Each row of a before or after table is a point. The points were changed in one or more steps. Then noise was added and the rows were shuffled. The steps act on columns, c1 being the first. Name the steps. A step turns or swaps two columns, mirrors them in a line or flattens them onto one, adds a multiple of one to another, or multiplies or shifts one. Angles are multiples of 10 degrees, from the lower column toward the higher: turns from -170 to 170, lines from 10 to 170 but not 90. Use the fewest steps. Two steps may share a column if one is a turn and the other turns, adds or multiplies; they go together, in the order done. Otherwise the lowest column goes first.

Before, 11 rows:
[[ 20  -6]
 [ 11 -19]
 [ -8  26]
 [-33  40]
 [-18   2]
 [-33 -19]
 [ 27  25]
 [  6  21]
 [  7   5]
 [-60  -2]
 [ -1  29]]
After, 11 rows:
[[  5  27]
 [  6  23]
 [ -4 -17]
 [ -3  -3]
 [ -1 -13]
 [  6  33]
 [  6  28]
 [ -1   0]
 [  3  19]
 [ -6 -22]
 [ -3   7]]
Steps: flatten c1 and c2 onto the line at 80 degrees

Before:
[[-53  24  27 -19]
 [-13   8  -9  18]
 [ 43  -9 -56 -21]
 [-25  10 -47  14]
 [ 39 -12  39   5]
 [-28  12 -51  -6]
 [-10   3 -21  45]
 [-19 -36   3  -6]]
After, 8 rows:
[[  3  -7  24  18]
 [-60  -3  38 -11]
 [ 18 -29   6 -21]
 [ 58  25  -8   6]
 [ 10  10  58   4]
 [ 10   4  14   9]
 [-24 -10 -49  -3]
 [  6   6  54  11]]
Steps: turn c1 and c3 by -160 degrees; multiply c4 by 0.4; turn c2 and c4 by 30 degrees

Before, 14 rows:
[[-11 -38  32 -22 -25  18 -25 -35   3]
 [-37 -29 -34  28 -12  26  42   6  -7]
 [-34  24  -1 -38  18  25 -18 -14   8]
 [ 29   6 -20 -35  50   6  -7 -34  -5]
 [  0 -29  44 -37 -27   3   3   9  -2]
 [ 22   1   7 -15  23 -52  20  16   6]
 [-20 -12  22   4 -38 -10 -32   2 -33]
 [-19  44   0 -15 -18  20  15  13 -44]
 [-10   7 -14  -5  28   3   5   2 -42]
 [ 19   5  -8 -11   4  -7   5  30  16]
 [  7  36  -3   9  -3   5 -17 -32  21]
 [ 37  -5 -60  -9  17   3 -14 -14 -23]
 [ 32   8 -53 -41 -37   5 -20 -17  37]
 [ 37   0  -3 -13  17  -7 -22  16 -11]]
After, 14 rows:
[[-11 -38  29  20 -25  15 -30 -34 -14]
 [ 37  -6 -40 -20  -6 -46 -11 -16 -29]
 [  7  36   3   5   8  -9 -17 -32   5]
 [-35  24  -2 -25 -34   2 -32 -15   1]
 [ 37   1  12 -20 -11 -17  -8  15  -4]
 [ -1 -29  31  20 -41  31  -1   9   4]
 [ -9   8 -15 -27   1  -4   1   3 -39]
 [ 28   6 -14 -54 -26 -14  -9 -34 -22]
 [-19  45 -17  15 -18  20  -5  13 -38]
 [ 32   6 -33  30 -47 -42 -17 -16  29]
 [-38 -28 -58  16  24  16   7   5  -3]
 [-21 -12  37  38  -2  -8 -13   1 -32]
 [ 22   2  17 -26 -11  -9  52  17  13]
 [ 20   4  -6  -7  -9  -6   8  30  30]]
Steps: turn c6 and c7 by -50 degrees; turn c3 and c6 by 40 degrees; turn c4 and c5 by 80 degrees; add 0.5 times c8 to c9

Before (11 x 12):
[[ 21   4 -39   7  -6  15  10   3  16 -27 -12 -12]
 [ -4   0 -37  13 -11 -17  12 -29 -18  -3  23  -1]
 [  8 -15 -19 -32 -22  10   5  17 -24  16 -15  20]
 [-10  16   4 -18  -3   8 -31  10  29 -31 -11  15]
 [-13  22   8  -5  10  36   7 -16  28   1 -14  22]
 [ 12  -9 -27 -35  -5 -15   8 -26 -20 -29   0  -6]
 [-17   8 -10 -16 -13   0  -5 -32  14  11  19 -10]
 [ 23   6   6 -13   4 -14  15  -4  -3   2 -29  -9]
 [-24 -26 -31  11  -5  21 -16  -4  19  -3 -13   5]
 [-25 -29 -12 -27  17  -1   0  22   5 -22 -13 -15]
 [ -4  18 -17  -1  12   5 -20 -19   4  -6   6 -10]]
After (11 x 12):
[[-26  20  12  15 -14  -1   4   8   5 -24 -36 -14]
 [-13 -25  18   3 -14  36  -9  -3  27   1  -4  21]
 [ 12  10 -37  34   4 -12  -3 -12 -20 -30 -18  -6]
 [ -9 -20  12  17  12  10  15   4  28 -28 -10  17]
 [ -4 -12 -11   6  -3  10  24  -4   5  -7  13 -10]
 [-23  16  -3 -21  13  19   9  -2  15  -2 -18   8]
 [  9   7 -28  27  19  11 -10   5 -25  13 -29  21]
 [ -4   8 -32  -5   8 -13 -11 -12 -16  -4  25  -1]
 [ 19 -10 -56 -10   1  16 -17   3  12 -29  -5 -14]
 [ 21 -21 -19   4 -13 -14  -9  -2  -2   2 -27 -11]
 [-15   1   6  21  10  -1  -7 -13  12  14  11  -7]]
Steps: add -1 times c1 to c3; turn c2 and c11 by -150 degrees; turn c4 and c11 by 160 degrees; add 0.3 times c9 to c7; turn c5 and c7 by 150 degrees; multiply c8 by 0.4

Before (12 x 20):
[[-30   6  -1  -7  32   4  12 -16 -15   4  10 -20  11  12  18  25 -17  -1
  -11 -10]
 [ 22 -14 -18 -10  24   4  18  -8 -11 -12 -12  15  27 -15  -9  16  11 -23
  -18 -10]
 [ -6 -15   8 -22  14  -1 -25 -18 -14  12 -36 -18  23 -23  18  16   7   5
   21   5]
 [-18  -2  -1  19   4  32   1 -27  -7  13 -19  -5  16  -3  33 -14  13  30
   11   1]
 [-27   7  21 -18  13  -1 -14   3   7 -27 -25  26 -18   7 -13 -12  15  -4
   27   6]
 [-12 -17  13  -8 -17  -6   5 -35  15  20 -21  -9   6 -24  -9  12 -27  27
  -11  -5]
 [  7  20 -20  17  -2   7  -1   9   1 -31   8  -1  19   6  10  -2 -14  14
   11 -19]
 [-15 -26   2  10  13  39 -34  14  11  14 -21 -18 -10   8  -6   7  -4  13
    8  -5]
 [-10  14  -6   6  20  46 -19  18  10   0 -20  27 -11 -24 -14  10 -37   6
   28  -7]
 [  7 -32 -25 -21 -18  48  21  10 -12   1  16 -11  11 -34   2  15  10 -10
  -14 -19]
 [-29  -7 -20 -11  -1  46   1  -9  28  -7  11  26   9   0  20 -17  -7 -15
  -21 -19]
 [ 18 -22  28   0   5  21  12 -23 -12 -21  14  24  18  -8   4  19 -28 -12
  -25 -15]]
After:
[[-13 -19  22  13 -17  -4   3 -35  16 -33   0  -4   6 -14 -12  10 -26  26
    4  -4]
 [-15 -27   2 -10  15  30 -34  12  11   0   0  -3 -11 -40  -7  10  -2  12
    2  -6]
 [-20  -4  -3 -20   3  23   0 -28  -8  -9   2   0  14 -24  31 -13  15  28
    3   1]
 [  5  22 -31 -22  -1   4  -5  10   2  22  -1   0  19  60  12  -1 -16  16
    0 -21]
 [ -4 -13  11   3  12  -1 -26 -17 -13 -26  -1  -8  20   2  17  17   7   4
  -28   4]
 [ 20 -21  46  16   4  14  13 -23 -11   1   1   8  19  57   7  18 -30 -14
   19 -16]
 [-27   6  33  -3  12   0 -14   0   8  20   2  11 -17  49 -14 -11  16  -5
  -34   7]
 [-30  -7 -32  22  -1  34   2  -9  28   4  -1  11  11  16  20 -18  -6 -14
    8 -20]
 [  7 -33 -40  25 -17  32  21   9 -12 -30   0  -4  11  40   0  16   9 -10
   -2 -18]
 [-31   5   0  13  32   2  12 -14 -15   8  -1  -9   8 -24  21  25 -15  -3
    5  -9]
 [-11  14  -8 -22  20  31 -21  20   9 -22  -1  10 -11  30 -17   9 -38   6
  -18  -6]
 [ 24 -15 -29  20  21   2  17  -9 -11  -5   0   6  27  42 -10  17  12 -22
    7 -11]]
Steps: multiply c3 by 1.6; turn c4 and c19 by 140 degrees; multiply c6 by 0.7; turn c10 and c14 by -120 degrees; multiply c14 by 2.5; multiply c11 by 0; multiply c12 by 0.4
